Each row of a before or after table is a point. One or more steps were done to the points. Then noise was added and the rows were shuffled. The steps act on how far a point lies along the listed directions, d1 being the first. Name the steps. A step turns or swaps two directions, mirrors them in a line or flattens them onto one, adds a multiple of one to another, or multiplies one. Angles are multiples of 10 degrees, from the lower direction toward the higher: turns from -170 to 170, lines from 10 to 170 but not 90. Use the fewest steps. Two steps may share a direction if one is a turn and the other turns, adds or multiplies; they go together, in the order done. Otherwise the lowest direction goes first.
In the rows, zero is written as 128.

Directions:
(1): [ 92  95 118]
(2): [108 160  95]
(3): [156 109  92]
Before (8 x 3):
[[ 94 119 104]
 [131 110 118]
 [120  87 129]
 [179  94 161]
 [134 148 126]
 [156 142 129]
 [146 144 118]
 [123 210 140]]
After, 8 rows:
[[134 143 146]
 [147 125 150]
 [139 196 201]
 [111 100  94]
 [116 146  82]
 [128 115 108]
 [131  65 154]
 [147 135 140]]
Steps: add 0.5 times d1 to d3; turn d1 and d2 by 50 degrees

Directions:
(1): [145 149 159 167]
(2): [104 177 110 127]
(3): [ 94 106 113 166]
Before, 8 rows:
[[120  14 118 113]
 [120 146 129 168]
 [ 92  93  80 103]
 [107 112 102 168]
 [120 164 122 117]
 [144 133  87  94]
 [148 127 139 148]
 [135 140 128 123]]
After (8 x 4):
[[126 120 130 166]
 [103 124  99 166]
 [ 65 193  77 101]
 [137 147 128 139]
 [ 95 108  89 116]
 [158 111 102 107]
 [144  95 142 127]
 [139 124 132 124]]
Steps: multiply d1 by 0.7; mirror d2 and d3 in the line at 80 degrees

Directions:
(1): [ 92 150 132 123 105  77]
(2): [155 136 124  69 103 129]
(3): [123 165 182 130 124 153]
(4): [ 74 115 119 100 136 159]
(5): [127  75 170 123 116 115]
(6): [124 123 115 152  68 152]
Before (14 x 6):
[[173  93 167 114 136 120]
 [ 58 101  97 164 129 147]
 [120  89  83 159 130 163]
 [129  52 148 104 111 122]
 [135 176 138 127 138  96]
 [ 80 115 106 167  62 119]
 [150 138 178 132 110 115]
 [128 152 137 148 106 114]
 [154 163 131 123 165 140]
 [107 137 144 162 132 135]
 [155 100 155  87 101 105]
 [141 131 171  98 142 147]
 [139 122 244 123 108  94]
 [130 134 147 149 186 117]]
After:
[[116 110 109 140 112  83]
 [140 153  99 157 114 142]
 [ 83 122 174  99 111  80]
 [139 123 132 172  91 145]
 [133 123 109 147 134 110]
 [137 111 168 120 164 133]
 [156 106 116 148 104 157]
 [120 163 119 107 195  80]
 [117 102 164 137  94 106]
 [ 90 103  82 153  69  42]
 [118  89 114 126  94 130]
 [124 142 144 116 157 116]
 [ 99 130 140 106 112 102]
 [136 139 104 142 143 112]]
Steps: turn d1 and d5 by -60 degrees; flatten d2 and d4 onto the line at 50 degrees; turn d3 and d6 by 160 degrees

Directions:
(1): [123 125 157 145 124 148 191  96]
(2): [141  77 123  83 156 104 141 110]
(3): [166 146 126 142 113 100 109  71]
(4): [118  77  91 165 104 147 118 116]
(5): [113 120 133 167 134  64 145 149]
(6): [182 115 137 123  86 127 145 165]
Before, 14 rows:
[[142 126 114 107 124 103 125 145]
 [122 149 158 161 126 134 166 118]
 [130 144 135 140 129 109 113 174]
 [ 51 199 116 177 178  78  74  44]
 [132  87 114 146 117 115 112 181]
 [108  86  90 165 145 115 129 140]
 [124 139 121 120 115  96 109 157]
 [132 115 138 143 118 113 144 177]
 [125  69  89  97  89 202  84 149]
 [141 128 123  98 116 134 110 173]
 [151 131 116 132  98  72 110 119]
 [103 126 127 124 138  91 119 169]
 [127 124 147 118 154 107 143 135]
 [132 123 151 141 105 114 174 139]]
After:
[[135 123 135 111 167  60 104 122]
 [119 142 154 154 110 106 165 131]
 [129 132 158 144 121 149 175 138]
 [156 155 151  20 119 227 131 195]
 [137 112 118  97 124  90 119 150]
 [140 176 136 101 172 106 124 115]
 [144 119 141 128 140  73 139 130]
 [106 142 129 120 118 102 125 177]
 [161 137 142 142 109 125 133 130]
 [135 129 108 128 120  98 121 138]
 [154  95 126 104 144  88 121 153]
 [ 74 101  92 112 169  98  66  55]
 [135  87 100 122 131  85 102 118]
 [165 121 131  92 123  82 114 135]]
Steps: turn d2 and d3 by 140 degrees; add -0.7 times d1 to d2; turn d5 and d6 by -70 degrees; turn d4 and d6 by -120 degrees

Directions:
(1): [139 134 124 140 155 139  94  90  67]
(2): [155 121 139  91  83 174 108 105 138]
(3): [113  73 104 130 163 142 107 108 165]
(4): [171 118 181 141 154 121 157 103 144]
(5): [164 156 112 149 156 170 115 168 145]
Before, 10 rows:
[[152  87 154 101 118 152 143 132 211]
 [157 129 168  97  94 182 119 114 160]
 [ 85 137 128 109  53  88 130 130  97]
 [116 125 131 146 196 100 122  87 102]
 [155 134 129 103  94 151 131 118 145]
 [129 152  92 114 116 135 113 144 110]
 [127 153 141 145 136  75 147 110  95]
 [ 93 145 130 149 136  95 152 136  70]
 [152 160 137 135 129 158 106 164 123]
 [129 172  98 145 142 137  86 142  49]]
After, 10 rows:
[[122 141 104 170 176 133 123 158 106]
 [129 148 173  85  61 144 139 115 132]
 [120 101 177  86  80 112 165 111 177]
 [150 128 138 121 120 172  96 131 136]
 [154 140 143 101  87 134 143 115 131]
 [167 139 125 121 143 148 111 110 106]
 [158 172 168 172 149  98 145 141  83]
 [121 159  88 157 157 116 124 167 134]
 [ 63 124  66 123 153 110 103 139 127]
 [144 141  89 137 158 170  63 131  71]]
Steps: mirror d1 and d4 in the line at 150 degrees; turn d2 and d5 by -50 degrees; turn d3 and d5 by -60 degrees

Directions:
(1): [106  98 105  95 141 110 105 162 138 177 166]
(2): [113 141 105 190 154  88 126 153  90 130 126]
(3): [ 98 151 109 148  78 159 171 131 123 152 160]
Before, 10 rows:
[[152  82 163   7  59 212 170 101 196 145 127]
 [112 133 119 144 112 122 153 127 117 139 135]
 [119 145 102 170 139 118 125 126 134 119 130]
 [131 126 123 148 132 124 105 154 123 108 141]
 [142 171 136 221 104 147 182  97 115  80  62]
 [110 117 131 161 128 120 157 148  92 156 130]
 [129 138 126 175 123 122 152 124 106 108 105]
 [120 142 126 158 123 135 139 121  95 138 112]
 [152 118 115 138 160 103  86 165 138 144 110]
 [106 138 110 143 123 128 122 141 122 156 151]]
After (10 x 11):
[[125 123 150 155 114 140 164 129 103 142 124]
 [119 137 121 139 110 127 157 119 121 135 134]
 [121 144 125 133 115 144 137 120 128 141 141]
 [121 157 107 232 127 115 167 131 101 112  80]
 [160 125 131 127 155 122  94 144 143 126  94]
 [136 132 129 143 125 130 107 152 127  99 136]
 [122 145 106 168 137 129 134 122 139 113 124]
 [121  64 127  20  84 160 142 148 173 190 160]
 [125 140 123 176 124 119 154 126 104 116 109]
 [116 142 128 163 125 137 136 119  91 134 114]]
Steps: flatten d1 and d2 onto the line at 130 degrees

Directions:
(1): [ 96  96  93 117 109 140 147  88  81 112  89 120]
(2): [120  97  84 140 124 164  76 156 155 110 124 158]
(3): [142 116 144  84 124  99 107 113 100  93 161 181]
(4): [ 83 100 143 145 155 153 131 136 101 132 192 111]
(5): [136 131 155  94 169 156  94 151  90 155  89 123]
Before (11 x 12):
[[145 138 128 137 107  96 138 121 165  97 107 153]
 [111  77 123  91 143 131  60 114  92 116 148 166]
 [175 162 161  84 142 113 104 130 154 122 106 161]
 [135 121 155  95 131 117 127  98  92 115 128 140]
 [105 101 131 132 137 147 126 122  98 123 176 124]
 [109  74  98 111 140 156  92 129 107  91 183 205]
 [ 97 102 153 123 175 140 142 152  87 142 199  99]
 [109 140 136 139 132  89 163 110  93 122 183 110]
 [162 175 125 152 130 136 131 179 200 175  75  99]
 [121 162 150 138 156 130 140 158 143 186 124  82]
 [108 115 149  83 158 159 112 132  66 139 104 132]]
After (11 x 12):
[[122 148 126 159 122  88 157 121 122 125 178 111]
 [147 131 111 143  96 105 139 116 160 111 162 139]
 [106 127  95 114 103 118 165  96 110 141  72 103]
 [149 136  90 148  83  82 182 110 177 108 141 122]
 [173 168 128 100 106  95 123 127 161 114  98 172]
 [ 92 100  98 104 132 176 137 122  74 152  44  93]
 [154 136 113 159 134 129 116 161 204 125 181 175]
 [165 146 130 139 118 100  80 135 198 138 147 151]
 [103 119 157 134 170 150 119 153 115 132 133 115]
 [144 155 155 119 163 161 118 150 154 159  81 101]
 [156 153 162 124 135 107 124 129 154 129 136 135]]
Steps: turn d1 and d3 by 100 degrees; multiply d2 by 0.7; mirror d4 and d5 in the line at 130 degrees

Directions:
(1): [169 135 189 145  94 130 115 116 142 113 129 187 113 138]
(2): [142 159 121 186 101 122 160 104 169 118 119  78 114 116]
Before (9 x 14):
[[133 117 155 126 105 137 103 132 116 138 114 159 120 123]
 [102  95  90  98 176 132 130 137  83 142 137  78 147 129]
 [142 107 177  99 121 125 105 144 108 126 124 222 118 140]
 [119 127 107 102 134 116 112 146  93 123 110 107 134 141]
 [184 126 202 157  78 112 115  93 131 104 124 209 105 162]
 [140 120 134 155 118 119 138 124 153 126 123 131 128 122]
 [ 70  80 123  46 221 137  81 163  70 155 146 177 158 146]
 [155 153 158 163 116 132 149 111 157 123 121 126 119 126]
 [136 153  91 177 115 127 163  97 136 121 119  99 120 108]]
After (9 x 14):
[[117 131 113 150 109 131 131 126 132 140 107  91 121 110]
 [162 131 153 142 109 132 122 106 111 115 129 199 120 128]
 [141 117 139 150 116 120 133 126 151 128 125 142 127 123]
 [118  83 124  76 173 137 107 144  69 139 142 133 147 140]
 [ 99 144  75 162 132 113 172 126 148 134 108  58 119 104]
 [121 126 112  97 133 119 107 146  91 122 109 118 133 146]
 [158 151 165 158 113 132 144 113 153 123 123 139 120 127]
 [147 161 110 211  86 101 173  77 168 112 110  60 107 132]
 [ 42 105  52  86 230 129 124 152  97 161 136  65 159 124]]
Steps: swap d1 and d2

Directions:
(1): [113 135 183 151 170 108 128 143 160 160 143 183 128 135]
(2): [147 146 188 144 118  99 121 137 110  60 105 116 111 122]
(3): [124 161 103 133 121 129 127 205 131 139 133 122  67 129]
(4): [178 126 106 160 185 109 165 137 141 119 146  88 144 135]
(5): [ 96 156  89 138 152 134 129 127 119  80 111 166 145 183]
Before, 13 rows:
[[123 126 129 128 122 129 123 144 138 164 129 125 122 122]
 [142 112 111 122 126 129 134 104 131 148 142 103 145 118]
 [133 131 102 131 145 136 139 125 128 113 129 128 146 137]
 [143 145  94 122 118 124 121 192 119 133 132  86  85 124]
 [122 144  84 114 132 145 127 173 122 156 125 109 109 148]
 [133 112 143 108  95 127 117 113 112 131 125 116 119 115]
 [104 133 166 118  93 115  95 115 119 127 125 158 110 119]
 [114 131 142 123 109 120 111 117 105 102 103 140 118 133]
 [122 131 136 129 122 127 125 115 137 125 128 155 136 130]
 [147 109 119 119 123 142 135 104 120 148 125 110 142 111]
 [147 130 122 135 132 119 135 159 139 153 141 102 110 101]
 [142 115 135 115 101 136 119 127 110 137 140  90 125 106]
 [136 125 150 120 110 114 124 121 135 136 130 105 110  93]]
After:
[[171 132  89 149 155 110 152 138 125 102 132  76 142 126]
 [146 127  85 140 159 125 142 108 135 120 141 107 157 147]
 [116 120 127 118 101 135 120 122 118 132 112 114 128 125]
 [149 152 113 147 162 100 137 167 121  80 124 103 119 156]
 [115 146 106 114 100 130 116 117 112 100 116 115 115 118]
 [130 136 133 125 154 122 129 146 126 128 118 127 137 153]
 [ 48 134 170  72   6 151  49 108  98 141 103 191  78 110]
 [117 128 143 113  95 135 116 117 137 141 126 154 122 116]
 [108 139 100 117 110 146 113 128  99 100 124 124 137 154]
 [139 130  94 127 150 149 143 111 118 127 118 123 154 139]
 [154 126 121 155 184 118 155 136 147 130 147 125 151 134]
 [ 84 132 121  91  79 145  98 118 101 117 111 156 117 147]
 [ 77 135 161 101  83 132  87 129 105 133 101 176  97 125]]
Steps: turn d1 and d5 by -100 degrees; flatten d2 and d3 onto the line at 40 degrees; multiply d4 by 3

Directions:
(1): [107  93 195 134 163 130 153 158 137 135 131 146  86 102 116 126 176 151]
(2): [131 135 162 139 123 158 167 154 114 137 103 134 215 101 138 158 121 118]
(3): [ 96 120 115 159 115 146 162 128 191 102 168 128 146 172 104 129 153  91]
Before:
[[ 94 113 156 147 124 116 143 116 178 100 151 127 123 172 111  98 171 117]
 [171 160 158 136 108 159 129 136  61 129  69 136 249  77 189 181  77 116]
 [100 104 108 150 134 115 142 124 156 129 149 133  94 171  97 112 152 122]
 [109 113 139 126 142  93 131 117 123 113 135 126  69 118 140 113 153 152]
 [151 144 105 122 123 126  98 121 133 138 144 138 115 167 114 130 110 110]
 [134 123 170  97 142 108  95 127 104 137 110 138  68  99 135 102 154 169]
 [132 147  73 120 115 142 131 101 118 113 131 124 139 142 153 134  92  96]
 [147 132 132 109 144  92  84 119 104 126 117 118  85  98 151 124  90 152]
 [112 109 102 166 125 156 163 109 223 106 172 125 145 196 106 103 148  96]
 [145 135 113 122 126 111 115 118 132 117 128 112  90 134 116 131 126 129]
 [150 117 211 117 143 152 160 159  71 159  67 139 184  49 148 165 130 139]]
After, 11 rows:
[[170 126 181  94 142 127 119 138  51 164  58 129 142  51 157 150 112 152]
 [136 136 117 130 123 109 127 117 140 111 133 114  95 142 110 134 131 123]
 [101 107 106 157 129 127 157 130 161 125 153 130 124 172 103 125 146 113]
 [121 127  97 126 126 143 146 115 119 119 133 134 125 132 146 135 111 107]
 [142 125 126 113 141  90  82 111 124 118 131 118  67 118 141 120 103 146]
 [180 148 170 114 133 139  98 134  36 141  57 144 180  57 191 166  82 150]
 [ 98 124 152 153 115 127 150 121 170 104 141 124 160 168 114 105 158 103]
 [128 131 134  99 128 104  87 115 119 127 127 127  64 126 128  94 150 154]
 [140 139 118 130 126 130 109 125 141 137 151 143 113 163 113 131 124 109]
 [109 116 116 130 129  98 135 111 134 108 144 121  83 136 137 114 143 135]
 [120 112 126 174 124 173 188 124 211 114 156 130 196 175 113 123 146  95]]
Steps: multiply d1 by 0.4; turn d2 and d3 by -30 degrees

Directions:
(1): [127 153 115 180 119 165 158 117 132 168 145 100 123  95  62 111 141 147
 137  90]
(2): [131 107 140 141 117 182 125 186 147 103 153 129 157  97 148  65 134 101
 111 152]
Before, 9 rows:
[[132 123 117 131 131 124 126 122 124 117 135 122 127 141 134 133 127 127
  139 131]
 [122 123 139 148 131 151 140 152 131 115 144 136 148 124 146  98 141 128
  112 129]
 [128 110 133  76 155  39  99  87 104 112  98 167 100 199 179 204 101 141
  142 134]
 [139 110 114 137 128 161 122 162 146 105 137 120 134 104 143  87 131 103
  123 146]
 [119 118 138  80 131  88 106 141 116  96 111 150 131 156 181 162  99 124
  132 159]
 [129 141 114 131 123 117 133 110 113 131 119 138 117 132 115 140 118 127
  138  98]
 [132 145 109 123 135  89 131  76 108 149 102 116  96 134  91 170 121 147
  143 109]
 [117 141 110 110 137  82 134  88 111 150 112 111  96 154 107 187 116 150
  141 111]
 [122 138 111 118 150  71 138  82 116 153  96 126  93 160 114 184 120 151
  130 103]]
After:
[[129 176  95 186 124 134 169  64 113 198 122  83  88  96  13 149 136 167
  156  61]
 [120 175  92 189 139 122 182  68 120 208 119  88  87 111  22 161 137 179
  144  51]
 [123 106 149 116 137 128 120 160 130  87 134 155 149 149 188 108 132 114
  105 155]
 [130 151 106 155 116 132 146 105 115 148 126 124 114 114  82 132 119 135
  144  83]
 [138  85 126  88 135 129  96 172 143  69 119 145 138 136 205 103 119  86
  115 182]
 [126 146 116 153 142  90 142  70 110 168 123 127  92 151  86 180 120 168
  155  78]
 [132 123 115 136 130 126 130 121 124 120 137 121 126 139 126 132 128 128
  140 128]
 [118 174  94 177 126 129 173  71 116 202 136  77  91 111  20 161 131 176
  154  60]
 [119 122 136  92 128  96 116 138 116 105 114 144 131 146 163 158 102 127
  138 151]]
Steps: add -1.5 times d2 to d1

Directions:
(1): [160 133 121 107 128 154 128 136 106 118  99 103  96 155  99  88 150 161
 123  67 156  57 128 120]
(2): [162 122 100  92 135 121 106 113  73 147 145 151  98 142 150 148 193 119
 108 168 176 152 145 124]
(3): [161 147 136 110 130 139 167  80 101 139 112 100 140 146 134  76 115 133
 144 130 120 184  93 192]
Before (14 x 24):
[[ 62 130 140 184 114  91 119 134 185 130 142 156 179  90 150 155  72 117
  128 156  61 193 129 121]
 [ 84  93 159 186 129 112 102 168 188 107 150 169 138 108 145 199 106  98
  117 138  79 129 174  66]
 [147 120 136 120 137 141 116 146 129 109 104 132 105 147 106 108 153 154
  133  58 151  58 144 102]
 [135 132 125 161 125 135 139 129 138 113 120 119 146  96 131 117 130 125
  127 118 106 140 125 149]
 [162 143 115 113 130 121  86  94  71 166 167 180 122 113 158 180 199 110
  124 208 147 222 147 113]
 [145 122 136 114 138 144 133 130 101 121 122 125 112 157 135 118 137 143
  125  87 143 106 117 116]
 [151 119 121  91 128 104 135 107  94 148 137 153 124 135 156 139 172 104
  117 216 141 216 135 136]
 [140 132 119 116 125 134 129 141 136 109 121 125 129 133  98  96 123 143
  127  94 131  87 121 109]
 [167 146 118 113 133 151 183  50  89 149 125 111 131 161 131  86 110 126
  131 152 120 190  91 183]
 [113 125 140 153 132 127 131 130 164 119 126 132 147 117 122 148  98 138
  144 151 122 123 125 121]
 [138 113 110 101 149 157  68 172 122 132 132 152  78 154 115 134 203 151
  106  69 179  31 171  56]
 [154 116 109 130 138 126 119 111 119 132 145 148 137 126 163 169 143 116
  137 157 135 179 149 156]
 [124 121 113 116 125 130 115 157 150  88 109 129  84 112 101 116 149 172
  117  77 139  64 142 101]
 [211 156 119  64 131 141 134  73  51 143  94 100 101 163 134  63 170 147
  108 101 177 139 103 157]]
After, 14 rows:
[[ 95  94 156 174 128 114 108 148 168 113 151 171 134 113 155 191 116  93
  115 148  83 156 173  85]
 [140 124 143 117 138 146 137 132 108 118 119 124 118 156 133 114 126 144
  128  79 135 100 113 117]
 [161 143 117 117 132 147 174  65  95 145 130 117 125 156 128 100 118 128
  124 149 126 167 105 163]
 [137 119 121 107 143 161  88 166 131 129 119 135  87 156 104 109 180 158
  120  50 165  30 155  74]
 [200 155 126  75 130 143 127  90  72 133  88  96 100 161 119  59 157 156
  113  76 171 104 111 142]
 [114 126 139 149 133 124 129 128 159 124 128 136 148 116 129 149 101 138
  142 161 126 133 127 124]
 [118 124 120 123 127 134 127 155 160  88 104 120  98 108  99 105 127 174
  124  77 125  76 131 113]
 [ 75 129 131 172 117  86 113 126 166 141 149 166 172  93 162 167  91 110
  121 177  76 216 135 124]
 [135 133 125 123 124 132 134 142 147 110 124 124 136 128  96  98 108 142
  131  96 121  92 118 112]
 [181 144 107  99 131 129  83  96  52 166 159 173 102 126 148 166 219 124
  116 190 164 194 150 108]
 [163 119 114  82 128 111 129 114  80 146 133 150 107 144 150 135 190 112
  113 205 155 195 139 126]
 [138 122 145 131 136 143 127 142 142 104  99 126 116 143 102 100 134 154
  140  51 137  65 136 106]
 [162 117 103 123 138 129 114 112 107 131 145 150 128 131 161 168 154 119
  133 151 148 167 149 152]
 [133 129 128 161 127 129 136 129 137 118 127 123 146  94 131 118 135 120
  126 120 104 145 126 147]]
Steps: turn d1 and d2 by -20 degrees; multiply d3 by 0.7
